Each row is a point. The points of each table are mixes of a few directions, plus a little noise. Count the directions of each table, and those that both share. Where both have some left over, give the other angles between the two spaces (their principal angles), to ten degrees, smallest first.

First, 5 rows:
[[  0.0   0.4  -0.9]
 [ -0.5   4.8 -10.7]
 [  0.2  -0.9   2.0]
 [  0.3  -3.5   7.7]
 [  0.2  -0.7   1.8]]
Second, 7 rows:
[[ 0.4 -4.4  9.7]
 [ 0.3 -3.3  7.4]
 [-0.2  2.4 -5.4]
 [-0.3  2.6 -5.7]
 [-0.2  1.5 -3.3]
 [ 0.2 -1.1  2.5]
 [-0.3  2.3 -5.1]]
Directions: first 1, second 1, shared 1

First:
[[  0.2  -3.1   1.7  -3.2  -1.5   1.7]
 [  0.2   0.1  -0.4  -0.6  -1.2  -3.5]
 [ -0.8  -3.0   2.6   3.4   3.2  -4.1]
 [  1.3  10.3   2.3  -1.0   1.3   8.0]
 [  0.0   2.8  -3.3   0.3   0.1   8.0]
 [ -0.9  -7.3  -2.6   1.4  -1.9 -10.1]]
Second (7 x 6):
[[ -0.1 -10.8   2.3  -6.6  -4.9  -4.3]
 [  0.1  -2.0   0.3  -1.3  -0.7  -0.8]
 [ -0.1  -2.8   0.7  -1.8  -1.2  -1.2]
 [  0.0  -5.6   1.2  -3.4  -2.5  -2.2]
 [  0.1   4.7  -0.9   2.8   2.1   1.8]
 [  0.2  11.4  -2.4   7.2   5.3   4.6]
 [  0.0   5.3  -1.0   3.2   2.2   2.1]]
Directions: first 4, second 1, shared 1

First, 9 rows:
[[ 4.6 -3.2 -1.9  1.4  4.0 -2.2 -0.5  0.8  1.5  0.1 -0.8]
 [-1.4 -0.5 -1.6 -1.5  1.9 -0.7 -5.6  3.1 -2.5  2.0 -0.7]
 [ 0.2  5.6  5.8  2.3 -9.2  8.2  8.9  0.0  1.9 -1.6  5.5]
 [ 1.0  0.4 -4.4  2.7  3.6 -1.1  1.0 -0.9  3.9 -7.1 -2.2]
 [ 1.7 -1.1  2.0  3.0  3.0 -2.6  5.5 -5.8  1.5 -0.3  0.8]
 [-5.7  0.3  0.4 -6.7 -6.3 -0.5 -4.0  0.1 -3.3  2.5 -3.0]
 [ 0.2  0.9 -0.2  1.8  7.9 -6.7 -5.5  2.9 -1.5 -2.5 -3.5]
 [ 2.9 -5.3  0.6 -5.4 -1.8 -5.7 -4.4  2.0 -1.6  3.9 -5.0]
 [-3.4  2.7 -0.8  2.6 -3.0 11.3  4.6 -2.1  0.0  3.0  9.0]]
Second, 10 rows:
[[  0.8  -1.0  -0.5   2.5   8.1  -4.1  -2.6  -0.5  -1.1   0.5  -0.2]
 [ -0.4   0.6   2.6  -1.0  -3.3   4.2  -0.5   2.3  -2.5   4.8   4.2]
 [ -6.9   5.6  10.7  -5.1  -7.4   3.5  -6.7   7.5 -10.5  11.0   4.1]
 [  3.7  -2.6   1.1   1.8   2.1   0.8   1.6  -0.2  -0.1   3.7   2.9]
 [ -0.1   0.1   0.9   0.4   1.5  -0.7  -0.9   0.6  -1.2   1.5   0.5]
 [  7.2  -5.8  -1.5   1.9   3.2  -5.4   5.5  -4.7   5.4  -3.0  -3.5]
 [ -3.4   2.1  -3.5  -1.4  -2.3  -1.6   0.1  -1.8   2.7  -8.1  -5.0]
 [ -1.9   1.8  -3.9   0.5  -2.8   8.1   0.5   1.6   1.2  -0.6   4.1]
 [ -1.3   1.0  -3.8   1.0   1.4   1.3  -0.1  -0.7   2.0  -4.2  -0.3]
 [  2.4  -2.1  -1.6  -0.6  -0.4  -5.8   3.4  -4.0   4.2  -6.1  -6.1]]
Directions: first 6, second 4, shared 4

First, 8 rows:
[[  2.9  -0.6  -2.3   3.1  -7.8  -1.7  -5.1  -2.5  -2.8   3.0  -2.6   2.3
   -5.6  -0.8]
 [  0.6   3.5   3.5  -0.7   1.4   0.8   3.3   4.1   0.2  -1.4  -2.6  -1.6
    6.4   6.4]
 [-10.1  -2.0   1.3   1.4   6.2  -1.0  -1.2  -5.4   1.6   2.6  -0.6  -3.1
   -0.7  -2.9]
 [  8.7  -0.4  -0.9  -5.5   1.5   4.3   2.6   7.5   1.5   0.7   4.3  -0.5
   10.9   5.3]
 [  4.4   3.1  -4.6  -3.5  -1.4  -0.8   1.4   1.4  -0.9  -2.4   3.2   1.2
    5.3   2.7]
 [  0.2  -1.0  -5.4  -1.4  -0.1  -2.1   1.3  -3.6   0.2  -6.8   6.8   4.0
   -9.9 -10.5]
 [ -5.4  -2.7   2.9   2.0   3.0   0.3  -0.8  -2.1   1.3   1.6  -1.3  -1.4
   -3.6  -3.1]
 [ -1.5   0.1   5.8   4.7  -2.9   0.2  -1.6   0.8  -0.9   2.6  -7.1  -1.0
   -2.8   2.9]]
Second (11 x 14):
[[-2.0  4.5 -1.2  2.0 -3.2 -4.0 -3.3  0.0 -0.8 -2.6 -1.7  1.7 -5.8  1.9]
 [-3.0 -3.7 -3.0 -2.0  4.2  1.4  3.7 -7.5 -1.0  3.9  2.3 -2.7  9.2 -3.8]
 [ 3.0  2.5  1.4  2.5 -5.5 -1.4 -4.4  4.1 -0.4 -1.4 -2.7  2.4 -6.9  3.1]
 [-2.3  2.2  5.5  3.5 -0.9 -0.8  5.2 -1.0 -1.2 -4.7 -4.9  0.2 -3.8 -1.1]
 [-4.6  0.4  3.5 -2.9  8.8  2.6  6.1  0.7  2.0  1.4 -0.2 -5.1 13.1  4.2]
 [-0.6 -0.9 -4.7 -4.1  3.6  0.6  0.4 -2.5  0.3  3.2  4.4 -1.8  9.7  0.9]
 [ 1.4 -5.9  4.6  4.8 -3.7  2.7  2.4 -4.5 -2.0  2.7 -5.1  0.5 -5.6 -6.8]
 [ 3.3  1.2 -4.2 -1.6 -2.7 -1.0 -8.3  4.0  0.7  3.0  2.3  1.1 -0.6  4.8]
 [ 7.6  2.5 -2.9 -1.4 -5.4 -0.7 -0.8  4.3 -0.9 -3.8  2.0  3.4 -2.5  1.4]
 [ 4.0 -0.6 -4.1 -1.8 -1.5 -0.8 -7.3  4.7  2.3 -1.2  5.8  3.4 -7.4 -0.8]
 [-7.2 -2.4  5.0  1.0  7.0  1.5  4.9 -3.2  1.7 -0.7 -1.7 -3.0  0.8 -3.7]]
Directions: first 5, second 6, shared 5

First:
[[ -1.5   0.7   0.4   0.1   1.5  -1.6  -1.2   2.6  -1.3   1.8   2.9  -0.1
    3.9   1.8  -1.3  -0.6   0.8  -1.2   0.0  -0.8   2.5  -0.9   4.0  -0.2]
 [ -5.2  -2.5   4.2  -3.8  -5.6   4.4  -0.8   1.8  -2.0  -2.9   3.1   3.4
   -2.4  -1.9   1.9  -2.7  -1.6   1.9  -1.0   0.1  -0.6   9.0   0.6  -1.5]
 [  7.7  -0.6  -3.8   1.5   0.1   2.6   5.3  -8.0   4.8  -1.9  -9.2  -1.6
  -10.3  -5.3   2.2   2.5  -1.1   2.5   1.4   3.6  -7.4  -3.5 -11.4   1.3]
 [  3.7  -0.3  -1.9  -0.1   0.7   2.9   4.2  -3.8   2.2   0.5  -4.1  -0.5
   -5.9  -5.1   0.9   0.6  -0.3   1.0   1.1   3.2  -4.6  -1.3  -4.8  -0.1]
 [  2.4   3.1  -3.5   2.0   4.2   1.3   1.5   1.0  -0.9   7.7  -1.4   3.7
    4.4  -5.4   1.6   0.0   3.9  -3.5   0.7  -0.7   1.8  -1.8   9.6  -0.5]
 [ -0.1   1.0  -2.3  -1.2   0.9   5.2   0.8   1.8  -3.3   2.4   2.7   5.5
   -0.3  -0.9  -0.2  -2.6   0.3   2.9   2.1   2.6   3.1   3.2   5.1  -1.1]
 [ -1.6  -2.0   5.3   0.4   4.6 -11.4   0.9  -0.6   5.4  -0.5   2.0 -15.4
    2.5   3.2  -7.0   2.1  -0.9  -7.0  -1.7   0.6  -5.5 -11.3  -6.5   0.8]
 [ -0.6   0.7   0.0   0.9   1.2  -3.4  -2.9   1.6  -1.0  -1.9   2.7  -1.9
    2.8   7.1  -2.8   0.4  -0.8   1.3   0.3  -0.7   3.5  -2.6  -1.0   0.8]
 [ -4.6  -0.1   1.9   0.4  -7.2   0.2  -8.0   4.0  -4.0  -5.2   1.7   6.8
    5.2   6.7   4.4  -0.3  -0.2   2.3  -2.4  -7.9   7.2   9.1   4.1   0.5]]
Second (10 x 24):
[[ 2.8 -3.9 -7.1 -1.5 -0.8  2.3 -0.8 -0.5  5.6  4.0  3.0 -7.2 -1.7  4.5
   8.5 -7.4 -1.6 -1.9 -3.3  3.5  4.2  2.2  0.8  5.7]
 [-2.3  0.4 -3.9  1.8 -0.2 -4.0 -1.7  4.7  3.8  3.9 -1.2 -7.9 -4.3  0.8
   2.7 -5.7 -1.7 -5.6 -1.6 -3.3  1.3  7.5  2.5  2.8]
 [-0.9  3.9  3.2 -0.1 -1.6 -1.0  0.3 -1.4 -2.2 -1.0  2.1  7.1  0.2  4.3
  -1.7  5.5  3.6  0.0  1.0  3.3 -1.8 -6.0 -0.9 -1.8]
 [ 1.2 -2.5 -0.3 -2.0 -0.9  1.1 -1.8  2.1  7.0  4.2 -1.3 -8.4  1.6  0.4
   5.6 -6.2  0.5  3.7 -1.9  0.9  1.7  3.6  2.8  8.0]
 [-1.2  2.8  8.4  0.7  0.3 -0.5  1.7 -1.6 -5.5 -4.6 -1.8  8.9  4.2 -4.3
  -8.5  8.6  2.7  4.6  3.4 -1.6 -3.6 -4.4 -1.6 -4.7]
 [ 0.2  1.0  8.4  0.5  0.6  0.2  2.0 -2.9 -5.0 -4.4 -1.0  7.7  5.4 -5.3
  -7.8  7.3  2.0  4.3  3.1 -1.8 -1.7 -3.0 -2.5 -4.6]
 [-2.6  4.1  4.7  0.6  0.2 -1.3  0.4  0.5 -5.3 -3.7 -1.6  7.9 -0.1 -1.3
  -5.9  7.0  1.4  1.8  2.4 -1.2 -4.7 -4.7 -0.5 -5.2]
 [-1.3  1.0 -2.6  0.0 -0.6 -1.3 -1.6  2.7  2.3  2.2 -0.1 -3.2 -2.7  2.5
   2.6 -2.7 -0.1 -2.1 -1.0  0.3 -0.2  1.7  1.8  1.9]
 [-1.6 -0.4 -3.6 -1.3  3.2  3.5 -0.6  1.0 -5.1 -4.7 -3.4  2.9 -2.8 -3.0
  -1.6  2.0 -4.3  3.2  1.0 -0.8 -4.5 -4.5  0.2 -4.8]
 [ 5.3 -6.2 -7.0  1.4 -0.4  1.1  2.1 -3.9  4.3  4.2  5.8 -7.6  0.5  2.1
   6.1 -8.0 -2.4 -7.9 -3.3  0.8  9.0  7.3 -2.6  2.8]]
Directions: first 5, second 5, shared 0; angles 50, 70, 90, 90, 90
